Each row is a point. Examples show where two turns around zero, p and q, send a point. Where does a point land after both, in the order given? Backwards means that the second turn is done in reverse. Each puzzle has new turns, and all numbers are rounded.

Turn p:
[2.4 1.5 4.5] => [ 1.1 -1.6  5.0]
[ 3.1 -1.7 -1.9] => [ 3.7  0.3 -1.5]
[-0.2 -0.4 -0.4] => [ 0.0 -0.1 -0.6]
[-2.0 -1.6 -0.7] => [-1.3 -0.9 -2.1]
[-3.2 -1.4 -0.2] => [-2.6 -1.2 -2.0]
[ 0.1  3.6 -1.4] => [-0.7  3.6  1.2]
Turn q:
[ 0.5 -2.8 -2.0] => [ 0.5 -0.5 -3.4]
[ 1.6  2.4 -1.5] => [1.1 3.0 0.6]
[-0.8 -2.6  3.5] => [ 0.0 -4.4  0.7]
[-1.4  3.0  0.0] => [-1.7  1.8  2.2]
Where do these land?
q, then p: [ 0.8 -2.2  4.7] => [ 2.7 -4.4 -1.0]
p, then q backwards: [-1.9 -1.4 -0.6] => [-1.4 -1.8 -0.9]
q, then p: [ 1.9  3.2 -2.0] => [-0.1  2.6  3.3]
p, then q: [ 1.8 -1.3 -0.8] => [ 2.1  0.8 -0.8]
p, then q: [ 1.2  2.1 -0.5] => [0.6 0.7 2.3]
q, then p backwards: [-3.9 -0.3 -0.9] => [-4.0  0.4  0.4]

Turn p:
[1.6 0.2 7.0 1.1] => [-4.9 -0.7  4.0  3.5]
[ 0.4 -1.6 -2.6  1.2] => [ 1.9 -1.8 -2.0 -0.1]
[-1.1  1.6 -2.2 -2.7] => [ 1.8  2.4  0.0 -2.6]
[ 1.6 -0.7 -0.2 -0.4] => [ 1.1 -1.0  1.0  0.3]
[-0.1  2.9 -2.0 -0.3] => [ 1.8  2.9 -0.9  0.2]
[-2.2 -2.2  0.1  1.1] => [-1.7 -1.7 -1.9 -1.2]
Turn q:
[-0.2 -0.3  3.1 -2.1] => [ 0.3 -0.2  3.7 -0.8]
[-2.2  1.1  0.6 -1.2] => [-1.2  1.9  1.2 -1.1]
[4.2 2.3 0.7 0.1] => [4.4 0.5 0.3 2.0]
[ 0.0 -0.6  0.8  2.2] => [-1.0 -0.9 -0.1  2.0]
[-1.7 -2.4 -5.3  0.9] => [-2.3 -1.3 -5.1 -2.2]
Where do these land?
q, then p: [ 0.0 -2.3 -1.5 -2.9] => [ 1.0 -0.9  2.3 -3.0]
q, then p backwards: [ 3.8  0.5  1.1 -1.2] => [ 3.3 -0.3 -2.3 -1.0]
p, then q: [ 0.3 -0.9  0.3  0.2] => [-0.5 -0.8  0.2 -0.2]
p, then q backwards: [-2.9  3.0 -2.0  1.2] => [-1.1  3.1 -3.4  0.6]
q, then p: [-1.5  2.2 -1.7  4.1] => [ 0.9  2.0 -4.6  1.1]
p, then q: [ 0.3 -2.4  3.9 -1.4] => [-3.2 -1.1  3.4 -0.7]

Turn p:
[-3.3 -0.7 -0.8  0.7] => [-1.8 -2.1 -1.0 -1.9]
[-0.1 -0.9  1.3  1.2] => [-1.2 -0.7  0.8  1.1]
[ 4.1 -1.6 -3.2 -2.3] => [ 5.7 -0.1  1.4 -0.1]
[0.1 1.8 0.6 3.2] => [-1.5 -0.2 -2.2  2.6]
[-0.7 -1.8  0.4 -4.6] => [ 0.8  1.1  3.1 -3.7]
[0.0 3.1 1.6 1.8] => [-1.9  1.9 -2.1  2.0]
Turn q:
[ 1.3 -1.5  0.8 -2.9] => [ 1.3 -2.8 -0.8 -1.7]
[ 0.5 -0.6  3.5  3.5] => [3.4 2.6 2.5 0.6]
[-1.6  1.7 -1.7 -2.2] => [-3.2 -0.6 -0.8 -1.3]
[-1.2  0.7 -3.4 -2.6] => [-3.7 -1.9 -1.8 -0.1]
[-0.9 -2.0  2.7 -0.4] => [ 1.7 -1.2  2.7 -0.9]
[ 1.2 -0.6 -0.7  5.5] => [1.9 3.1 0.2 4.4]
[ 0.6  2.2 -1.1 -0.8] => [-1.3  0.9 -1.9 -0.9]
Where do these land?
p, then q: [-0.6 -3.2 -1.8 -0.7] => [ 2.5 -2.8  0.3 -0.7]
q, then p: [-0.2  0.1 -0.3  0.7] => [-0.4  0.0 -0.6  0.4]
p, then q: [ 1.2 -1.7  1.1 -1.2] => [ 1.8  0.8  0.9 -1.5]
p, then q: [-1.0  3.6 -1.0 -0.8] => [-3.0  0.2 -2.5 -0.1]
p, then q: [-3.1  0.7  0.7  0.0] => [-2.6 -1.5  1.1 -0.6]
p, then q: [ 5.6 -3.3  0.9  3.4] => [5.5 3.1 1.8 3.3]
p, then q backwards: [-1.9  3.8  0.4 -1.5] => [ 0.9  4.4 -0.5 -0.1]

Turn p:
[ 1.4 -0.5  1.6  2.6  4.9  2.1] => [1.5 0.5 5.1 1.1 0.3 3.2]
[-2.5 -4.4  0.3  2.3 -0.3  1.6] => [-2.6 -3.4  0.8 -1.8  1.4  3.1]
[ 3.7 -0.1 -1.0  0.6 -1.1  1.2] => [ 3.4 -1.8  0.2 -0.6 -1.3 -0.7]
[-0.5  4.1  1.0 -0.7 -1.3  1.6] => [ 0.9  2.9 -2.4  0.6 -2.6  1.1]
[-1.5 -1.2  1.9 -1.3  0.7  0.0] => [-2.2  1.1  1.0 -1.5  0.2  0.2]
[-1.2  2.9 -1.2 -5.1 -1.2 -3.3] => [-0.9  3.9 -3.4  0.1  0.9 -4.6]
[ 0.3 -0.5  0.3  2.0 -2.8 -4.0] => [-2.1 -3.0 -1.0  2.1 -1.6 -2.6]
[ 0.3 -0.2 -2.9 -0.3  1.0  0.7] => [ 1.9 -0.2 -0.5  0.1  2.4  0.2]
Turn q:
[ 2.6 -3.1 -2.4  1.2  0.1  2.0] => [ 1.3 -4.1  1.1  2.7  0.5  0.3]
[-2.6  2.1  0.4  0.6 -1.8  1.0] => [-2.7  1.8 -0.9 -0.1 -0.3  2.2]
[ 1.3 -6.2  0.4  0.7 -0.7  1.4] => [ 0.0 -5.1  4.2  0.0 -0.1 -0.1]
[ 0.7  3.9  2.0 -1.0 -0.3 -0.8] => [ 1.4  4.3 -0.5 -0.4 -0.5  0.6]
[-1.4  3.3  0.9  1.6  0.9 -2.5] => [-1.5  3.8 -1.4  0.3 -0.4 -2.1]
[ 1.4 -3.7 -2.4 -1.5 -0.8 -0.8] => [ 1.5 -4.4 -0.1 -0.7 -1.6 -0.5]
[-2.0  3.7  1.0 -1.5  2.6 -0.3] => [ 0.0  3.6 -2.4 -1.7  2.4 -0.4]
Where do these land?
p, then q backwards: [-1.4 -1.4  2.5  2.3  0.1  2.9] => [-1.2 -1.0  0.8 -1.1 -3.8  2.2]
q, then p: [ 1.4 -2.4 -2.3 -2.6  2.6 -2.5] => [ 0.7 -2.1  1.5 -1.1  1.8 -4.6]
q, then p: [-2.8 -1.6  3.2  2.3 -0.4  0.1] => [-4.2  2.7 -0.1 -0.1 -0.5  1.1]
q, then p: [ 2.8  2.6  1.6  2.3 -3.7 -2.0] => [ 0.3 -1.1 -3.0  1.9 -5.1  0.7]
q, then p: [-3.1  2.4 -0.2 -2.9  2.3  2.4] => [ 2.7  3.4  0.3 -0.2  3.8  1.0]
q, then p backwards: [-1.6 -1.4 -2.3  2.9 -3.5  2.0] => [-2.6 -0.6  2.0  4.5 -1.1 -1.2]
p, then q backwards: [ 1.7  2.7 -1.6  1.1  0.3 -1.5] => [ 3.1  1.1 -1.5  1.5  0.8 -0.5]
q, then p: [ 1.9 -1.7 -0.2 -2.6  2.2 -0.4] => [ 1.4 -0.4  2.6 -1.2  0.3 -2.9]
p, then q: [ 1.1  0.9 -0.8 -2.9  0.1 -1.0] => [ 1.5  1.5 -1.7 -0.1 -1.3 -1.7]

Turn p:
[ 2.1 -2.3  3.5 -1.3 -0.9  4.3] => [ 2.7 -3.0  2.4 -0.8  3.9  2.3]
[-2.9 -2.2 -2.9 -0.1  0.3 -1.3] => [-2.6 -1.8 -1.3  1.4 -3.1  0.4]
[ 1.6 -3.5  3.2 -4.0  1.1 -2.0] => [-2.4 -2.6  0.4 -5.1  2.1  1.5]
[ 0.5  1.7  0.6  2.7  1.3 -0.6] => [-0.6  2.6  1.3  1.1  0.7 -1.5]
[ 0.0  2.4 -2.7  0.2  1.1  1.5] => [ 0.8  1.7 -2.6  2.5  0.3  0.0]
[-3.1  3.6 -0.4  1.6 -1.5 -2.6] => [ 0.4  3.8  0.4  0.1 -4.4 -0.7]
[ 1.9  0.3 -1.3  0.9 -1.5  0.8] => [ 1.8 -0.7 -0.6  0.8  0.5 -2.0]
Turn q:
[-1.2  1.1 -0.9  2.6  0.4  1.0] => [-1.3  0.2 -2.2  2.1  0.6  0.1]
[ 0.4 -2.2  2.0 -0.3  3.5 -1.4] => [ 1.5 -0.2  1.5  0.6 -1.3 -4.1]
[-2.9  3.0 -0.6  0.4  0.0  1.8] => [-2.5  1.5 -1.6  0.5  3.1  0.3]
[ 1.6 -0.9 -0.3 -2.8 -1.3 -3.8] => [ 2.5  0.6  0.6 -4.0 -2.1  0.4]
[3.8 2.3 1.2 2.6 2.0 1.6] => [ 0.4  2.6  1.6  4.7 -1.3  1.0]
[-1.5 -3.9  3.6 -0.5 -0.4 -2.4] => [-1.3 -2.5  1.3 -2.5 -2.9 -3.5]
[ 0.6 -2.2 -2.3  1.3 -1.4  0.4] => [ 1.1 -2.7 -1.5  0.5 -0.6  1.6]
[-0.8  2.9 -2.8 -3.3 -2.8  3.0] => [-0.5  0.6  0.2 -1.9  4.7  4.3]
Where do these land?
p, then q: [ 0.7 -2.0  2.2 -1.3 -2.5  2.0] => [ 1.5 -2.0  3.7  0.6 -0.8 -0.6]
p, then q backwards: [ 3.0  1.2 -1.6 -1.3  1.6  2.0] => [-2.1  1.0 -3.5  0.2  1.7  0.9]
q, then p backwards: [-1.2 -0.7  1.0  2.2  1.6 -3.7] => [ 0.3  1.4 -3.1  0.7 -1.6 -3.0]
q, then p backwards: [-3.2  1.1 -3.3  3.3  0.8 -3.2] => [ 1.6  2.6 -5.0 -2.8  0.8 -1.2]
p, then q: [ 3.1 -3.2 -0.8 -0.3  1.0  2.1] => [ 2.4 -2.1 -0.6  1.4 -0.5 -3.6]
p, then q: [-3.8 -0.8  0.6 -0.8  0.5 -2.6] => [-3.4 -1.4  0.2 -2.0  1.9  1.5]
q, then p backwards: [ 3.3  2.8 -0.7 -2.5 -2.5  1.1] => [-2.5  1.5  4.2 -1.4  0.9  1.9]
q, then p: [-1.8  1.7  2.6  0.7 -0.4  2.3] => [-1.6  1.8  1.7  1.1 -2.0  2.2]

Turn p:
[-4.2  2.6  1.0 -1.9  0.6  0.8 -0.7 -1.3] => [-1.2 -1.1  0.1  1.3  1.8  4.1 -1.1 -2.6]
[-1.1 -1.4 -2.3  2.4 -2.4  0.4 -0.1 -0.7] => [-1.0  2.8  0.3  2.0 -2.4  0.1 -0.1  1.2]
[-0.3  0.0 -1.9  0.6  1.5 -5.5  2.2  2.3] => [-3.0  1.3 -0.3 -0.4  3.6 -2.3  3.9  1.7]
[-3.2 -1.6  2.2  1.9 -1.2  2.0 -0.3  0.9] => [ 1.0 -1.0  2.4  3.9 -1.0  1.6 -0.3  1.0]
[-2.1 -1.6  0.6 -4.3 -0.2  2.9  1.3 -0.4] => [-1.1 -3.8 -2.1  0.9 -0.5  2.4 -2.7  1.2]
[ 0.1  1.8 -0.1  1.1  1.2  2.3  1.3 -0.7] => [ 2.1  0.3 -2.0  1.2  0.0  0.5  0.3 -1.7]
[ 1.6  0.3  1.4  1.6 -1.7  1.0  1.1 -3.2] => [ 2.9  1.6 -0.5 -1.3 -2.1  2.1  0.5  0.6]
[ 4.3  0.9 -1.0 -1.4  5.0 -3.8 -3.2 -0.3] => [-1.6 -1.1  0.4 -5.5  0.9 -4.0  2.3 -3.8]
[ 4.9 -1.0 -0.1  0.1 -2.7  0.0 -1.7  3.4] => [ 1.8  1.0  1.7 -2.1 -0.3 -4.7 -2.8  2.3]
Turn q:
[ 2.2  4.3  3.0 -1.8  1.9  1.1  2.7 -1.6] => [ 3.8  3.9  0.4 -0.4  2.2 -3.9 -0.5 -0.8]
[ 0.3 -2.2 -1.4  0.5  1.1  1.4 -1.2  2.3] => [-1.9 -0.8  0.2 -0.6 -0.3  0.9  2.6  2.2]
[-1.0 -3.1  3.5  2.2 -2.4 -3.5 -3.0 -0.9] => [-1.6 -1.6  2.9  2.3  1.8  4.8 -2.2 -2.3]
[ 0.3 -1.8 -1.2  1.4  0.3 -0.2 -2.6 -2.4] => [-1.6 -3.7  1.0  0.6  1.2 -0.4 -0.4  0.0]
[ 2.3 -0.4 -3.0  1.0 -1.2  2.4  2.6 -1.9] => [ 3.2 -3.0 -1.9  0.8 -1.1 -1.9  2.1  0.6]
[-0.3  0.6  2.3  2.0 -0.2 -2.0  3.2  2.3] => [ 1.0  3.5  0.5  3.3 -1.6  1.5  0.2 -0.4]
[-1.0  1.7 -0.7  1.1 -1.9  2.5  0.2 -0.1] => [ 1.0 -0.4 -3.4  0.3  0.7  0.3 -0.6  1.1]
[-2.6 -0.4 -3.1 -4.9  1.9  4.0 -0.1  3.6] => [-2.8  1.7 -3.4 -5.9 -1.6 -0.9  3.3  1.4]
[ 1.2  0.9 -1.4  0.8  2.0 -2.7 -1.5 -1.3] => [-1.1 -1.1  2.6  0.8 -0.7 -2.3 -2.0  0.8]
[ 2.5  2.2 -0.9 -1.3 -2.8 -2.7  0.2  2.7] => [ 2.9  1.0  1.5 -1.5 -3.2  1.7 -2.3  2.0]
[-4.1 -1.7  3.1 -1.0  1.3 -0.5 -0.5 -2.6] => [-3.1  0.8 -0.3  0.2  2.5  0.2 -0.4 -4.7]
Where do these land?
p, then q backwards: [ 1.1  2.0  1.9  3.8  2.1  2.3  2.8 -2.3] => [ 1.6 -1.0  1.3 -0.1 -3.1  2.2  5.2  0.1]
q, then p: [ 3.7  2.1 -2.4 -1.5  0.0 -3.5 -1.4 -2.4] => [-0.2 -1.6  4.9 -3.8 -0.3 -0.7 -0.8  2.0]
q, then p: [-2.5 -0.6  2.5  0.2 -0.6 -2.7  2.8 -0.1] => [ 1.8  2.9 -0.1 -0.1 -1.8  2.9 -0.1 -2.2]
q, then p: [-1.9 -0.1 -2.1 -3.0 -2.8  0.5 -0.3  4.1] => [-1.2  0.1 -2.4  0.8  0.3  0.5 -5.8  0.8]
q, then p: [-2.9 -2.1 -0.5  3.8 -2.0 -1.8 -4.1  2.4] => [ 0.2 -1.4  1.6  6.4 -2.5  0.2 -2.1 -1.0]
q, then p: [ 2.2 -1.0 -0.3 -1.7 -0.1  0.6  0.9 -1.6] => [ 0.4 -1.0 -0.8 -2.6 -0.3  0.1  0.9  1.8]
p, then q backwards: [-0.1  1.7  1.4 -1.0 -1.4 -0.5  0.4 -3.4] => [-0.5 -0.6  1.5 -1.9 -2.8  0.1 -0.8  2.2]
q, then p: [-2.6 -0.4  1.3  2.1  3.2  0.0 -2.5  1.8] => [-0.8 -0.5  0.9  4.3  2.2  1.4  1.2 -2.1]
p, then q backwards: [ 3.6 -0.1  0.6 -3.4 -1.7  3.2  2.2  1.2] => [ 0.6  4.6 -2.5 -0.2 -3.3  1.5 -1.4 -1.3]
p, then q: [-0.5 -1.4 -2.5  0.7  3.2  2.1 -0.8  0.3] => [-0.2 -3.0 -0.5  2.4 -1.7  0.7 -1.4 -1.9]

Turn p:
[ 2.2 -3.6 -2.7 -2.6 -3.5 -2.3  3.0  2.1] => [-0.2 -0.6 -3.4  0.4 -1.8 -2.2  4.2  5.0]
[-0.2  2.3 -2.7 -1.0  1.5 -1.0 -1.4 -1.1] => [-1.7  3.3  0.4 -1.8  1.1  0.0  0.8 -1.1]
[-3.6 -3.5  1.9 -3.7  0.8  0.5 -1.1 -0.1] => [-3.9 -3.4 -1.1  1.3  3.0  1.7 -0.9  1.4]
[ 1.6  0.2  1.0 -2.3  2.0  2.0  2.1 -1.0] => [-0.2 -1.2 -1.8  1.5  0.4  0.5  2.1 -3.2]
[-2.5  1.8  3.1 -1.0 -1.4 -0.1  1.1 -2.2] => [-1.6  0.0  2.4  4.1 -0.4  1.6 -0.6 -0.5]
[ 1.1 -2.6  2.0  3.2 -4.2 -1.5 -2.3  0.7] => [ 0.8 -1.7  0.7 -0.1 -3.4 -2.6 -3.8  3.3]
[ 1.4  1.4 -2.1  0.7  0.8  3.8  2.1  1.5] => [ 2.8 -0.5 -0.4 -2.0 -1.0  2.1  3.0 -2.0]
[ 0.1  2.7 -2.1 -2.8  1.7 -0.7 -2.1  4.2] => [-1.1  0.2  2.5 -3.6  3.1 -1.7  3.4 -0.2]
[ 0.1  0.7 -1.5  3.2  1.3 -1.3 -0.9 -2.3] => [ 1.1  3.5 -0.6 -0.8 -0.1  0.1 -2.7 -0.7]
[ 2.7  1.5 -0.3  3.2 -0.4  2.4  0.7 -0.2] => [ 3.3  0.3  0.2 -1.2 -2.9  0.2 -0.2 -2.2]
[-2.9 -0.9  3.5  3.1  1.2 -1.8 -1.0 -1.5] => [ 0.8  0.1  1.0  2.5  1.9  0.4 -5.2  0.4]
Turn q:
[-2.3  2.6 -1.8  3.3 -0.5  1.2 -0.4  2.1] => [ 2.6  1.9 -2.8  3.3  0.6  1.6 -0.8 -0.7]
[-0.3  2.7  2.9  1.0  1.8  1.6  1.0 -2.7] => [-0.4  1.8  1.0 -0.6 -0.3  4.1  2.8  1.1]
[ 2.8  0.8  0.5  1.9 -0.9 -1.7 -1.0  3.3] => [ 2.7  1.4  0.6 -0.7  2.6 -1.0 -2.9  1.2]
[ 3.3  0.6 -2.3 -2.0  1.8  0.6  2.5  1.5] => [ 0.0 -4.2 -0.5 -0.1  2.6  0.3 -0.3  2.8]
[-1.5 -1.0 -1.7 -4.3 -1.4 -3.8 -1.7  1.4] => [-2.2 -0.3 -2.6 -1.1 -2.0 -4.9 -2.0  1.1]
[-2.8  2.2  1.3 -3.1 -2.4  2.7 -2.4 -0.9] => [-1.3  0.8 -2.8 -1.8 -4.5  2.7 -1.4 -1.0]
[-1.0 -0.6 -0.7  0.4  3.5  2.4 -0.3 -0.9] => [-2.7 -0.7  0.5  2.5  0.9  2.3  0.8 -0.8]
[ 0.1 -3.9  0.3  3.4  3.9 -1.9  1.5  1.0] => [-0.6  0.5  4.4  4.0  2.7 -2.2  1.0  0.1]
[ 0.5  2.7 -0.9 -0.2 -3.2 -0.6 -3.6 -1.4] => [ 0.5  2.2 -3.6 -3.4  0.2  0.1 -0.9 -1.9]
[ 0.0 -3.8  1.0 -3.1 -2.8 -1.8  3.0 -2.1] => [ 0.1 -2.9  2.1 -2.4 -3.5 -3.7  2.2 -0.2]
[ 1.3 -2.2  1.5  2.7  0.1  1.1  1.4 -1.2] => [ 1.4 -0.3  3.6  0.3  0.8  0.7  1.4 -1.6]
Where do these land?
q, then p: [-2.2  0.0 -0.7 -0.7 -1.3  0.3  2.9  2.2] => [ 1.9 -0.3 -0.7 -1.2 -2.5 -1.8 -0.4  2.4]
q, then p: [-0.5  2.5 -0.6 -2.0 -1.7 -0.3 -2.3  1.1] => [-2.3  1.3  0.7 -3.2 -0.4  0.2  1.4  0.9]
p, then q backwards: [-1.9 -1.6 -1.0 -0.3  2.6  0.8  0.7 -1.0] => [ 1.0  2.5 -1.7  0.7  0.9  1.6 -1.5 -0.1]
q, then p backwards: [ 0.7 -2.0 -0.3 -1.9 -0.3 -3.1 -1.2  3.6] => [ 1.1 -1.6  2.0  1.4 -0.6 -3.5 -3.1  0.3]
p, then q: [ 3.0 -1.7  2.6 -0.1  0.0  1.3 -0.3  1.9] => [-0.5 -1.0  1.8 -1.0  0.6 -3.9  0.6 -1.6]
p, then q backwards: [-0.9  0.9  2.7  2.2  2.9  0.0  1.6  1.6] => [ 2.1 -1.0 -1.3  3.7 -0.7  1.0  0.9  2.0]
q, then p: [ 2.1  4.9 -4.9 -0.4 -0.4 -0.7  2.4 -9.8] => [ 1.0  2.2 -6.8  2.5  2.4  4.9  8.2  0.0]
q, then p: [ 1.0 -2.1  2.1  1.7 -2.3 -1.4 -2.3 -1.6] => [-2.9  1.2  1.2  3.0 -0.3 -1.5  0.2 -2.3]
p, then q: [ 0.5 -0.3 -0.7  3.0  0.9  1.6 -0.3  2.6] => [-1.4 -2.3  1.1 -2.8  1.0 -0.1 -1.5  0.6]
q, then p: [-1.9 -0.5  0.8 -1.5 -0.4  1.3 -1.2 -0.6] => [-1.4  0.1  1.0  0.2 -1.7  1.7 -0.5  1.2]

Turn p:
[-0.5 -0.9 -1.0 -0.9  3.1 -0.9 -2.1  0.9 -4.6] => [ 1.2  0.7 -0.1 -4.7 -0.2 -0.5 -1.0 -3.7 -0.6]
[-0.2 -1.3 -2.8 -3.2 -3.1 -0.3  3.2  0.7  0.3] => [ 3.3  1.0 -4.2  1.2  0.4  0.7  0.1  2.0  2.0]
[-1.7  1.8  2.7 -1.0  0.4 -0.5 -0.9 -2.4  1.6] => [-1.0 -1.9  1.0  2.5 -1.1 -1.2  2.4 -2.0  0.1]
[ 0.6 -3.6 -3.3  1.5  5.1 -3.1 -1.0 -0.7 -2.9] => [ 1.5  0.1 -0.8 -5.6  2.9  1.3  0.0 -2.3 -4.7]
[ 2.3  2.4  1.3  2.2  0.2 -1.2 -1.4 -1.4 -1.0] => [-0.6  0.7  2.9 -0.2 -1.8 -1.9  0.2  0.5 -2.7]
[ 2.6 -3.2 -0.2 -3.3 -4.1  3.2  2.6  1.8  3.0] => [ 2.7 -2.1 -1.8  2.1  1.8  0.3 -2.0  5.1  4.6]
[-1.8  0.7  2.8  3.6 -1.6 -0.6 -1.7 -0.6  0.2] => [-4.7  0.7  0.9  0.9  0.0 -2.4  0.7 -0.1 -0.7]
[-1.3  1.4 -0.6  1.3  1.2  2.2 -0.3 -1.8 -0.8] => [-1.9 -1.0 -0.3 -0.2 -2.4  1.5 -0.7 -1.1 -1.2]
[-1.2  3.1  0.0  1.2  0.7 -0.3 -3.3  0.4  1.7] => [-1.7  1.2  2.4  2.6 -0.2  0.0 -1.1 -2.8 -1.1]
[ 1.2 -0.4  1.0 -1.5 -2.0  1.6  4.8  3.2  2.5] => [1.3 0.6 0.0 1.4 0.7 2.2 1.1 4.4 4.6]
Turn q:
[ 1.5  0.3 -0.9  0.2  1.1 -1.4  1.1 -6.4  0.2] => [ 0.9 -3.1 -1.1 -1.1 -0.7 -2.2  3.0 -4.3 -1.5]
[-1.5  0.2  4.2  0.6  0.3 -0.9 -6.6 -0.5  1.3] => [-6.8  1.8  2.1 -1.4  1.1  0.3 -1.7 -2.5 -0.2]
[-1.8 -0.2 -2.5 -1.3 -1.2  1.4  0.1  0.5 -2.7] => [ 1.6  0.9  1.0  1.6 -0.3 -2.5 -0.7  2.3 -1.9]
[-1.8  0.1  0.0 -3.2 -0.7 -0.5  0.8 -0.9  1.5] => [-0.3 -1.6  2.0 -1.5 -1.7 -1.6  0.8  1.4  0.9]
[-1.8 -1.2 -1.3  2.0 -1.5 -1.5  0.4  1.2  0.4] => [-0.9 -0.8 -2.4  0.5  1.1 -1.2 -1.2  2.1  0.6]
[ 3.7 -0.5  0.3 -0.4  0.1 -2.8  2.1  1.3 -2.7] => [ 2.1 -3.2 -0.4  2.1 -0.1  3.6 -1.0 -0.3 -1.5]
[ 4.5 -1.0 -3.1  1.5 -2.0  1.6  0.6  0.2  1.3] => [ 1.9  1.1 -3.8  2.9 -3.3  0.5  0.1 -1.3  1.2]
[-0.8 -0.8  8.3  0.9  3.7  1.6  1.9  1.2 -4.6] => [ 0.2  1.7  2.0 -4.8  4.2  6.3  0.5  0.8 -5.0]
[-1.8 -0.8 -0.9  0.9 -1.4  0.8  0.2  0.6  1.6] => [-0.7  0.9 -1.5 -0.5 -0.3 -1.5 -0.1  1.8  1.2]
[-2.0  4.9 -1.9 -1.8 -0.4  1.0  0.6  1.4  1.8] => [ 0.6  0.9  3.1  1.8  0.8 -1.8  2.6  1.9  3.6]
[ 1.7 -0.8 -2.5  0.7  2.1  0.8 -1.3  1.4  1.8] => [ 1.6  1.5 -0.9  0.6 -0.3 -0.3 -2.3 -2.0  2.6]
Where do these land?
p, then q: [ 0.7  0.0 -3.1  1.6 -0.6 -1.5 -1.8 -1.4  1.6] => [ 0.7  0.9  0.2  2.0  2.8 -0.2 -1.0 -1.5 -2.6]
p, then q: [ 1.9 -2.0  2.1  5.4  1.2  0.3 -1.0  0.1  2.0] => [-0.4  0.9  3.0 -3.2  3.3  1.2 -2.5  2.5 -1.6]
p, then q: [ 0.9  0.6 -1.7 -1.3  0.8  0.0  2.6  0.3 -2.8] => [ 1.2  0.5  1.0  2.4 -3.3  0.7  1.1  0.4  0.5]
p, then q backwards: [ 0.3  5.0  0.5  2.0  0.3 -0.6 -2.6 -1.9  1.5] => [ 1.7  1.3 -0.2 -2.8 -2.2  0.7 -3.8 -1.3 -2.9]
q, then p: [-1.8  2.1 -0.2 -2.0 -2.2  0.8  3.0 -2.4 -0.4] => [ 1.2  2.1 -0.6 -1.8  0.9  0.1  2.8  3.1  2.1]
p, then q backwards: [ 2.4  0.1 -0.3  2.0 -0.4 -1.0 -0.9  0.9  4.4] => [-1.5  2.5  0.1 -0.3 -0.3 -0.7 -0.9  2.7 -3.9]
p, then q backwards: [ 1.1  0.9 -1.1  0.0 -4.9 -1.2 -0.2 -1.1 -2.1] => [-1.4 -2.3 -3.7  0.6 -2.5  2.6 -0.3 -0.1 -0.3]
p, then q: [-3.5 -5.0  0.5 -4.0  3.3  2.0  1.0  1.1 -2.6] => [ 3.0 -0.8  0.7 -3.5 -5.7 -3.5 -0.7 -2.1  2.2]
p, then q: [-0.9  0.5  0.7  4.6  1.0 -0.8 -1.8  3.5  2.9] => [-1.2  2.2  2.8 -3.0  4.8 -0.1  1.5  0.0 -0.2]
q, then p backwards: [-1.6 -2.6  2.6 -4.5  2.5 -1.1  1.3  0.8 -2.1] => [ 5.2 -0.9 -0.3  1.4  3.8  1.9 -0.7  0.0 -1.2]
q, then p: [ 0.4  0.3 -0.1 -3.8 -1.1  3.0  0.4  0.1 -2.2] => [-0.5  1.9  1.6 -0.7 -2.2 -2.9  0.3  2.5  2.0]
